Every row gives one point. The points of each table are mixes of a few directions, plus a little noise. Count the directions of each table, and those that both share. Where both have some left over, give the other angles between the two spaces (their principal angles), to ten degrees, smallest first.
In the rows, zero is written as 128.

First (5 x 2):
[[ 76 101]
 [ 73 100]
 [136 132]
 [188 159]
 [167 148]]
Second, 5 rows:
[[150 139]
 [179 154]
 [ 87 107]
 [ 59  93]
 [165 147]]
Directions: first 1, second 1, shared 1

First, 7 rows:
[[ 77 110 148  68]
 [152 105 199 154]
 [123 126  77 110]
 [166  74  95 125]
 [119 215 152 180]
 [147 116 155 146]
 [113 150  71 114]]
Second, 7 rows:
[[140 141 135 116]
 [129  85  90 126]
 [143 208 193 116]
 [157 122 113 100]
 [138 124 121 119]
 [146  76  77 108]
 [ 44 141 167 212]]
Directions: first 3, second 2, shared 1; angles 90

First:
[[ 74  86 136 160  53  93 238 166  38]
 [143 135 149 116 137 129  98 138 125]
 [ 93 102 158 140 119 110 135  98 152]
 [167 142 148 104 149 121  65 119 112]
 [120 136  41 144 169 138 175  47 194]
 [160 149 103 119 105 168  56 177 131]
 [138 146 161 113 163 136 130 152 146]]
Second (8 x 9):
[[156 126 139 120 169 124 141 167 139]
 [131 144 139 119 144 134 133 130 133]
 [145 140 144 116 164 131 139 150 138]
 [ 77 119  99 149  43 130 102  59 105]
 [169  52  99 156 133  91 129 195 127]
 [118  53  76 171  55  98 105 123 106]
 [ 67 216 156 100 101 172 120  32 124]
 [161 175 172  93 214 143 155 168 152]]
Directions: first 5, second 2, shared 1; angles 70

First:
[[171 107 121 115 107 142 120 129 141 108 133 117]
 [ 56 173 135 143 154 120 145 126 115 156  98 129]
 [177  94 125 121 114 128 115 130 134 111 156 133]
 [  7 188 146 164 184  90 150 125  94 183 112 158]
 [137 124 126 125 124 131 126 128 131 124 129 125]
 [223  77 115 103  87 151 109 131 152  87 149 112]
 [ 88 137 139 148 157  98 130 128 107 152 148 158]
 [107 141 130 132 135 126 133 127 124 136 119 128]
 [158 107 126 124 119 128 120 129 132 118 145 131]
 [178 116 114 103  93 165 125 129 153  99 104  91]
 [105 144 129 131 135 128 134 127 125 136 115 126]]
Second:
[[149 152 121 140 150 108 150 124 107 150 135 113]
 [143  90  94 100  69 179 119 146 160  63 116 131]
 [132 168 172 135 179  83 127 110 114 168 138 112]
 [110 105 108 164 128 137 138 126 103 182 120 144]
 [ 68 108 140 145 130 129 111 127 124 151 126 165]
 [175 176 138 124 164  92 151 120 114 137 141  91]
 [163 129  97 135 121 136 151 131 116 133 126 111]
 [132 134 135  82 105 138 113 141 166  43 133 126]
 [ 71 106 118 151 123 135 125 134 117 147 127 168]
 [136 113 157 102 112 143  96 122 159 106 118 119]]
Directions: first 2, second 4, shared 1; angles 90

First (10 x 18):
[[152 128 119 116 120 138 135 110 136 135 137 145 121 135 133 117 124 119]
 [ 77 126 148 176 133 129 101 128 110  96 116 117 141 119 149 132 140 149]
 [ 58 134 130 121 105 168 117 141 157 118 161 108 132 105 115 133 137 124]
 [249 120 114 120 144  94 153  87 103 152  99 176 115 166 151 107 111 120]
 [115 126 139 156 137 118 116 127 110 113 113 125 135 127 142 130 133 140]
 [145 130 120  97 133 114 144 151 137 149 129 118 124 127 101 139 121 120]
 [ 90 130 129 140 107 164 115 108 142 111 151 134 129 121 145 117 136 127]
 [121 128 127 132 120 142 124 117 133 124 136 134 127 127 136 122 130 126]
 [ 84 129 143 142 145 106 118 170 116 120 112  92 140 113 110 152 133 143]
 [191 129 111  81 136 107 158 140 136 163 125 133 117 139 100 132 114 112]]
Second (10 x 18):
[[143 129 123 113 130 122 137 135 132 139 128 127 125 130 117 131 124 123]
 [200 132 104  53 138 100 171 161 148 182 130 123 113 136  75 141 109 104]
 [109 127 134 148 125 135 117 119 123 114 128 129 132 126 142 124 133 134]
 [182 131 110  71 135 107 160 153 143 168 129 124 117 134  88 138 113 110]
 [122 128 130 134 127 130 125 125 126 124 128 128 129 127 132 127 130 130]
 [101 127 137 156 124 139 112 116 121 108 127 130 133 125 148 123 135 137]
 [ 79 125 145 180 121 147  98 106 115  91 127 131 138 122 164 119 141 145]
 [ 56 124 152 204 118 156  85  95 108  74 126 133 143 120 182 114 148 153]
 [130 128 127 126 128 127 129 129 129 130 128 128 128 128 126 128 127 127]
 [158 130 118  96 132 116 146 142 136 151 129 126 122 131 105 134 120 118]]
Directions: first 3, second 1, shared 1

First, 11 rows:
[[179 174  83  75 117 107 123 109 118 138 100 194 128 136 123 138 164 153
  122 144 110 176 189 138 112 170  34 112 175 169 122 140]
 [ 35 132 156  56 153  88  59  60 102 162 129  85  88 171 170 138 123 154
  171 116 169 166 101  90 120  95 147 130 123 110 105  75]
 [159 136 138 192 127 137 158 165 153 114 113 128 135 115  98 117 129 103
  102 118 119  99 142 134 146 131 154 121 123 129 151 133]
 [ 58 116 150 113 128 179 146 117 103 156 142 115 148 113 157 120 168 128
  173 109 153 115  56 110 130 101 113 108 118 155 153 162]
 [166 121 143 228 118 174 194 194 158 106 124 127 159  90  90 109 135  87
   99 114 113  69 118 143 154 128 162 118 112 136 169 163]
 [158 160 122 163 115 169 183 159 134 135 102 170 158 101 106 116 185 112
  122 114 118 112 135 134 141 145  78  93 148 181 173 175]
 [ 84 113 115  29 138  82  55  62  97 142 150 112  96 165 172 149  98 169
  158 149 143 180 124 116  99 121 118 153 131 100  74  88]
 [ 63  88 157 118 140 129 102 110 118 132 160  73 117 137 156 129  96 129
  152 123 151 116  73 113 127  92 186 147  96  92 112 108]
 [158  91 103 117 117 126 123 135 126 104 160 131 135 121 133 136  88 136
  117 156 109 126 130 150 112 139 133 159 119 101  96 135]
 [154  87 113 131 123 114 114 137 134  99 160 113 125 128 128 136  71 130
  110 153 112 121 133 147 117 132 164 166 110  84  93 117]
 [196 190 127 187 131 102 150 158 165 121  69 160 119 132  75 119 152 107
   82 113 113 128 206 131 151 155 120 101 155 152 159 113]]
Second (10 x 32):
[[ 81  19 111  77 111 179 121 119  89 111 227  93 158 103 186 139  71 147
  168 164 126 107  27 148  95 104 147 181  83  84  79 169]
 [ 98  60 118  96 117 160 124 122 103 118 191 106 147 112 165 135  93 140
  154 151 127 115  65 141 107 113 140 162 100 100  97 154]
 [127 127 128 128 128 129 128 128 128 128 129 128 128 128 129 128 127 128
  129 129 128 128 127 128 128 128 128 129 128 127 127 129]
 [144 165 134 145 134 111 130 131 141 133  94 140 118 137 108 124 147 121
  114 116 129 135 162 122 139 136 122 110 143 143 145 113]
 [143 163 133 145 134 112 130 131 141 133  96 140 118 136 109 125 146 122
  114 116 128 135 161 122 139 136 122 111 143 143 144 114]
 [164 212 141 167 141  89 133 135 158 141  51 155 105 148  83 120 171 113
   97 100 130 145 206 113 154 146 113  87 162 163 166  96]
 [169 222 142 172 143  84 134 135 162 143  43 158 102 150  77 118 177 111
   93  97 130 146 215 111 157 149 111  82 166 167 171  92]
 [152 184 137 154 137 102 131 132 148 137  77 146 113 141  98 122 157 118
  107 109 129 139 180 118 145 140 118 100 151 151 153 107]
 [126 122 127 125 127 131 128 127 126 127 134 126 130 126 131 129 125 130
  130 130 128 127 122 129 126 127 129 131 125 126 126 131]
 [ 76   7 110  71 109 184 121 119  84 109 239  89 161 100 193 140  65 149
  173 168 126 105  16 150  91 101 149 187  79  78  73 174]]
Directions: first 4, second 1, shared 1

First:
[[156 127 116 141  73 130 124 113 114 118 141 148 100 162 160 168 118 102
   85 111 117 119 135  96 118 161 150 118 111 177 122 154]
 [160 128 123 141  92 108 122 116 134 113 129 132 106 159 152 128 102 108
  103 100 137 123 106 119 134 144 125 127 112 159 113 142]
 [ 74 126 137 105 190 160 138 148 120 154 124 120 165  77  88 124 169 163
  173 173 116 138 162 145 119  99 131 131 154  73 152 104]
 [160 131 142 136 146  60 119 125 178 103 104  90 127 144 123  32  74 129
  153  84 183 134  42 178 172  99  66 149 117 110  97 109]
 [ 76 126 132 107 174 172 138 146 110 154 132 130 158  81  96 147 174 156
  159 175 105 134 178 129 109 110 146 125 153  86 156 112]
 [150 126 111 142  65 149 128 113  99 124 150 161  99 160 165 200 132  99
   74 121 101 116 161  80 105 172 168 111 114 187 131 160]
 [108 124 108 128  85 201 136 125  67 150 160 178 116 127 150 249 181 115
   81 164  66 118 224  61  79 175 205 101 133 170 157 160]
 [175 132 139 141 131  47 116 118 184  94 101  89 116 158 132  26  60 121
  143  70 189 131  26 176 177 104  60 150 109 123  89 113]
 [114 127 121 124 119 159 133 129 104 140 140 146 128 120 132 172 153 128
  116 147 103 126 168 104 108 140 158 117 133 138 142 138]
 [121 128 127 126 131 137 129 129 123 132 132 131 130 122 126 137 137 130
  128 136 121 128 139 124 124 128 135 126 131 125 132 128]
 [112 133 149 116 201  85 127 143 174 124  98  81 159  97  86  23 107 159
  194 124 174 143  68 196 165  72  66 153 140  59 116  88]]
Second:
[[ 94 103 167  79 107 152 140 181  88  80 103  67 164 205 128 111 142 176
  113 128 141  74  99 166 112 157  88 129 110 158 179 129]
 [124 113  78 150 133 158  96 153  95 131 181 136 171 139 113 147  90 165
  121 123 155 128 179 128 155  98 146 162 149 124 155  91]
 [ 97 135 174  92 177 102 178 121 158 148  62 119 110  77 117  98 178 103
  171 157  88 132  87 144 115 131 115 107 125  93 109 139]
 [157 125 147 149 103 165 112 127 109 137 156 187 131 140 136 190 139 136
  108 133 112 136 176  61  93 120 159 120 133 149 149 108]
 [187 108 113 175 113 119 125 130 116 145 152 222 125 144 150 189  84 106
  105 107 113 134 160  46 141  93 177 154 135 160 130  74]
 [179 157 177 157 133 117  99  94 181 141 131 166 108  99 122 112 136 125
  147 126 141 174 119  91  97  96 113 108 129 101 106 114]
 [ 81 132 101 100 132 125 172 113 119 141 100 105  97  97 139 145 168  86
  124 151  81 116 127 149 128 178 149 106 123 135 107 184]
 [104 150  69 123 126  91 102 107 157 100 136  22 118 124 117  33  88 129
  137  99 192 130  73 238 182 149  73 136 121 107  88 183]]
Directions: first 2, second 6, shared 2
